Every row gives one point. Examples show where two turns around zero, p and q, send a point. Write where each new point lands after one turn and then the other. Backwards means that the second turn is done in reverse. Each puzzle has new turns, and all numbers are rounded.
In the rows, 128 means zero.

Turn p:
[160  83] -> [183 122]
[114 120] -> [125 112]
[110 181] -> [ 76 149]
Turn q:
[164 127] -> [160 145]
[106  96] -> [124  89]
[171 155] -> [153 172]
[ 71 134] -> [ 75 106]
Where do these land?
p, then q: [136 104] -> [153 131]
p, then q: [104  92] -> [158  97]
q, then p backwards: [145 188] -> [164 179]

Turn p:
[161 111 153] -> [114 119 170]
[170 113 127] -> [142 121 170]
[138 147 159] -> [102 150 143]
[ 54 165  72] -> [158 148  35]
[116 104 129] -> [123 102 122]
Turn q:
[ 83  49 129] -> [ 64  96 184]
[151 140 168] -> [172 110 133]
[145 163  91] -> [129 157  83]
[144 147 166] -> [172 120 134]
[130 118  74] -> [ 85 138  96]
[116 150 140] -> [146 147 138]
Where do these land?
q, then p backwards: [116 177 140] -> [148 166  98]
p, then q: [131  69 183] -> [ 98 107 200]
q, then p: [156 124  86] -> [164 117  95]
q, then p backwards: [109 141 104] -> [124 157 143]

Turn p:
[177 143 123 168 202 159] -> [107 128  95 188 199 149]
[ 86  91 156 103 193  99] -> [133 104 165 114 181  60]
[142 102 124 127  71 185] -> [111  86 131 119  84 185]
[ 97 147 101 135 126 124] -> [ 99 153 121 117 115 110]
[158 140 109 121 128 119] -> [144 134  93 131 129 134]
[117 182 172  99  92 141] -> [147 171 160  83 126 174]
[139  85 161 148  88 134] -> [147  93 164 151  93 148]
[109 134  77 124 124  62] -> [138 156  93 121  97  63]
Turn q:
[118 136 172 150  75 113] -> [105 122 107 135  60 124]
[141 163 116 136  75 100] -> [155 132  73 141  92 128]
[116 153 148 183 100  79] -> [103 139  85 167  86  89]
[181  88 157 169 140 145] -> [133 114 189 183 108 129]
[100  97  78  91 162 163] -> [120 124 141  99 200 169]
[119 144 117 105 172 169] -> [135 161 159  94 164 134]
[121 115 107  62 172 127] -> [145 103 142  77 185 124]
Where do these land?
p, then q: [ 96 180 142  68 126 133] -> [168 132 136  53 137 113]
p, then q: [103 136 159 116  81 108] -> [154 117 132 103  73 128]
p, then q: [141  94 155 151 184 138] -> [ 90 124 167 164 150  96]
q, then p: [187 116 108 154 184 104] -> [161 139 139 205 158 112]
q, then p: [152 144 119 178 165 139] -> [135 180 142 169 144 133]
p, then q: [107  98  89 144 115 118] -> [105 102  84 140 120 136]
q, then p: [111 129 124  85  41 155] -> [ 96  82  96  78  95 179]

Turn p:
[117 118 130 171  95 116  97 154] -> [130 127  88 151 108 103  85 127]
[106 119 154  84 185 148 166  81] -> [119 115 199 135 161 128 191 121]
[107  96  85 101 175 147 178  98] -> [132 108 130 113 169 122 215 119]
[134 187 112 142  90 123  80 126] -> [ 97 151 107 107 121 148  65  98]
[153 176 134 161 111 129 141 158] -> [108 153 113 118  69 148 114 132]
[105 108 127 100 204  91 158 104] -> [140 163 168 129 172  93 193 137]
[135 101 135 150 117 160  71 185] -> [111 106  83 171 130 135  84 176]
[107 109 149 179  78 142 100 150] -> [124  96  94 168  94 104  81 120]
[102 105 128  63 143 118 168 131] -> [141 103 166  89 154 100 165 154]
[215 161 126 130  81 108 120  94] -> [177 157 130 102 101 200  86  97]
Turn q:
[119 109 191  68 150 134 139  78] -> [104  97 186  75 164  99 125  93]
[146  93 191  97  79 179 104 113] -> [143  79 197 106  84 125  91  96]
[119 122  98 147 183 109 101 121] -> [ 88 151 102 158 158 147 140 107]
[ 88 128  76 139 104 185 112 163] -> [121 176 154 155  81 171 121 173]
[143 153 113 116 116  94 159  84] -> [130 131  90  74 130 107 151 125]
[119 154 136 184 135 165 181 194] -> [201 145 147 181 139 137 164 176]
[140 162 122 104 122  88 110 144] -> [131 143  91 119 140 102  88 132]
[156 113  90 124 145  53 155 137] -> [111 100  51 118 165 132 134 153]
[ 95 122 119 153 114  97 115 127] -> [ 99 131 109 153 108 103 140 140]
[123 169  87 190  97 152 131 151] -> [168 176 103 162  79 141 152 150]
[161  81 185  84 161 151 100  97] -> [110  78 178 108 158 144  99  63]
Where do these land?
p, then q: [ 96 179 102  98 149 132 120 167] -> [ 93 163 153 126 156  99 106 173]
q, then p backwards: [166 170 128 126 119 101 142 146] -> [140  94  95 133 104  92 115 138]
q, then p: [ 96  89 199 130  83 130 177 121] -> [204 114 157 144  99  82 123 172]
q, then p: [142 160 128 107 159 136 109  83] -> [111 142 170 109 160 145 136  95]
q, then p: [ 94  84 131 139  97 126 221 111] -> [166  88 140 103  86  92 167 197]
q, then p: [174 108  93 105  91 120 114 149] -> [124  88  85 124 164 150  98 142]
p, then q: [147 166 123 145 126 160 103 130] -> [115 166 160 136  97 137 134 129]
q, then p backwards: [113 129 102 144 113  98 116  83] -> [104 157  98 161 132 136 153 147]
q, then p: [125  67 146 158 214 149  49 163] -> [ 83 124 118 243 124 115 151  63]

Turn p:
[168 156 148 161 103  97 157 169 172] -> [136 196 117 107 123 149 139 190 143]
[145  73 115 156  73 108  93 123 168] -> [139  99  94 108  71 162 176 162 114]
[119  95 117 202 120  69 101 163 172] -> [138 143 100 158  60 110 176 199 122]
[104  98 162 123 136 155 111 147 167] -> [117 102 167 133 135 132 178 147 147]
[151 139  80 120 139 160 133 180 106] -> [147 112 117 115 180 102  98 164  97]
[100 171 156  93 133 163 111 141  79] -> [127 127 195 107 151  99  98  93 112]
[178 107 143 135 125 128 188  87  80] -> [138 163  66 103 159 132 139  66 137]
[123 168 155  94 174 144  89 111 130] -> [133 129 192 168 147 149 110 101 118]
[105 155  81 112 137 178 163  75  79] -> [ 74 104 104 124 166 113  70  71 109]
[ 86 118 124  83 141  78 135  83 127] -> [130 104 127 158  89 131  96  88 183]
Turn q:
[122 132 102 165 112 147 141 163 137] -> [127 124 109 125 134 159 116 176 147]
[107 150 122  79  65 163 140 157 134] -> [180 157 113  73 115 122  88 154 111]
[ 86 146  80 177 115 121 128 104  90] -> [ 74 137  82 125  84 171 132 138 123]
[191 138 125 155 174 141 152  99 113] -> [131  82  99 151 164 140 185 103 131]
[159 148 122  78 169  88 121 138 136] -> [121 136 114 139 170  63 126  98 133]
[179  73 153 106 117 100 156 121 147] -> [158  63 159 153 135  98 103 108 120]
[161 161 147 167 129  68 159 149  97] -> [136 107  80 176 103 108 137 118 189]
[102 115 114 167 161 169  64 117  86] -> [ 89 177 139 148 142 203 150 112 112]
[124 133 114 139  80 164 107 105 156] -> [129 119 141  67 122 167 115 130 130]
[ 79 149 160  74 174  71  75 162 137] -> [100 214 162 149 133  53 117 111 146]
[ 98  64 168 102 113 176 164  93 176] -> [161  93 209 102 107 125 140 160  69]
Where do these land?
p, then q: [156 143 158  56 129 138 108 112 121] -> [159 117 170 116 158 142 171  87 114]
p, then q: [160  49 146  37 159  53 208 137  88] -> [ 79  19 152  69 226  89 130 104 151]
q, then p: [161 179 150 147 142 134  95 134 101] -> [ 83 140 105 154 154 174 108 136 136]
p, then q: [113 131 123 153 147  74 152 118 103] -> [ 91 113 103  97 113 129 112 118 169]
p, then q: [ 73 177 146 134  73 156 126 126  98] -> [139 183 157 115  71  91 112  92 112]
p, then q: [142 110 131 152 107 152 168 115 211] -> [135 152 122 106 144 125 135 219  97]
q, then p backwards: [105 110  81 156  79 123 113 111 137] -> [114 159  95 112  75 135 129 100 155]
q, then p: [146 129 111  92 173 156 107 155 115] -> [132 158 128 181 156 108 103 112 111]
p, then q backwards: [101 170  87 141 115 119 109 149 125] -> [ 87  94 105 108 107 106 147 143 140]
p, then q backwards: [135 143  90 146 167 137 131 104  83] -> [148 108  98  84 147 103 128 135  89]
q, then p: [112  74 160 161 157 140  96 130 216] -> [128 158 199 130 144 108 201 124 184]
q, then p backwards: [133 122 153 161  88 152 123 145 138] -> [143 129 139  84 112 103 117 136 160]

Turn p:
[171 208 126 151 109  98 154 127 148 147 123] -> [133 184 196 133 130 142 116 142 151 154 173]
[102 113  87 122 134 154 127 138  86  58 119] -> [106 137  95 105 121  88 162 143  63 105 114]
[149  96  85  84 105  95 112 166 165 110  99] -> [111 151  80 143 139 121 146 194 157 164 100]
[140 160 169 125 162  84 142 137 118 157 149] -> [164 129 168 130 161 138  74 117 126 150 127]
[168 121 126 106 137 174 105 133 176 138 117] -> [137 147  79 105 127 147 132 129 183 115 149]
[147 142 132 102 115 126 113  76 116 113  74] -> [163 173 139 138 118 123 175 121 144 107  95]
[ 60 130 110 139 172 108  99  99  96 125 101] -> [138 137 115 174  97  87 108  88  81 116  92]
[167 101  97 145 119 135 121 106 138  94 141] -> [139 114 118 117 115  93 162 164 144 113 154]
[123 109 200 184 115 168 115 145 134 123 106] -> [110 103 134 143 138 181 117 125 130  44 141]
[125 112 163 187 105 192  88 175  81 174 225] -> [129  31 127  80  77 205  87 125  85 112 183]
[126 132  94 115 133  80 202 142 116 159 118] -> [117 136 150 160 178 113 143 120 111 202 139]
[ 59 113 148  77 131 122 158  90 160 138 163] -> [ 93  93 138 109 136  97 116  68 161 153  70]
Turn q:
[146 118 113 105 159 141 104 152 145 154 121] -> [150 155 136 102 151 152 127 105 136 108 149]
[161 138 160 162 102  92 117 117 139 117 111] -> [135 133 113 132  73 140 112 146 159 148 103]
[174  73 171 109 175  92  92 172 123  93  70] -> [217 164 100 115  98 123  48 114 132 118 157]
[121  94  83  74  96  97 113 133 149 119 132] -> [149  78 176  83 121 109 122 117 140  99 142]
[ 60 134 110 168 140 156 135 118 146 143 195] -> [ 67 121 153 191 173 126 160 140 141  97 136]
[127 137 169  80 130 116 134 158 150 144 163] -> [182 136 160 140 135 127 167 146 137 143 155]
[165 125 124 143 170 109 176 107  99 132 100] -> [154 118  56 131 135 134 126 102 116 131  93]
[ 99 164 105 178 119 162 144 163 123  77  67] -> [ 84 172 122 112 155  88  75 162 106 135  70]
[102 160 117 126 169 139 116  80 127 108  52] -> [113 151 138 135 135 128  83  61  93 152  74]
[ 99 156 188 125  67  66 109 109  73 194 178] -> [109  87 129 159  93 111 182 130 190 223 183]
[142 181 115 105  86 111 102 121  90 146 180] -> [ 98 126 137 102  91  99 201 118 147 153 152]
[118  53 128 145 107 196 135 149 160 106 108] -> [116 118 142 121 152 166  66 186  87  88 148]
[128 126  69 126 137 158 147 109 160 143 121] -> [106 113 140 103 164 157 138 111 115  91  96]
[150 131 140 146 136 159 168 103 108 116 196] -> [112 119  91 167 117 134 187 154  92 104 133]
Where do these land?
p, then q: [131  97 200 147 144 110 180  83 160  93 169] -> [208 124 144 192 100 134  76 110 125  96 133]
p, then q: [183 195 104 102 136 120 119 158 141 151 132] -> [127 179 153 101 133 151 201 124 145 146 142]
q, then p: [140 152  65 106 168 122 160 128 197 151 143] -> [136 175 119 118 200  91 155 105 145  75 126]
p, then q: [162 140  82 124 119  96 156 146 154 196 159] -> [120 129 135 139 161 192 175 136 181 127 165]
p, then q: [116 105 152 165  93 166 150 151 108  73  98] -> [128 126 117 162 155  60 107 149  74 118 126]
p, then q: [110  94 146 122 125 152 132 107  33  88 128] -> [155  89  59 109 118  92 103 120  66 144 131]
p, then q: [127 177  77 154 159 117  91 159 150 139 165] -> [ 92 135 162 102  99 114 166 127 184 138 175]
q, then p: [ 79  94 149 120  77 145 125  73  70  68  87] -> [157  56 126 176  71 167 130 143  80 141  75]
q, then p: [ 93  94 156 104  92  93 110 143 101  91 116] -> [156  78 139 143 109 153 100 178 146 146 107]
q, then p backwards: [138 160 111 161 128 120 118 116 160 189 143] -> [133 122 152  97  78 150 145 122 167 151  98]
q, then p: [105 124 171 133 127 120 126 102  87  97  69] -> [168 115 130 173  65 160 129 133 117 146 125]
p, then q backwards: [ 87  97 169 120 149 136 148 141 108 140 108] -> [109 115  98 134 168 142 161  87 134 138 111]
p, then q backwards: [183 105  97 135 157 122  96 137 167 153 126] -> [146  96 174 153 134  89 132 172 103 146 140]
p, then q: [138 157 114  98 117 174  80 149 157 162 149] -> [ 98 122 190  77 133 152 162 132 114 124 134]
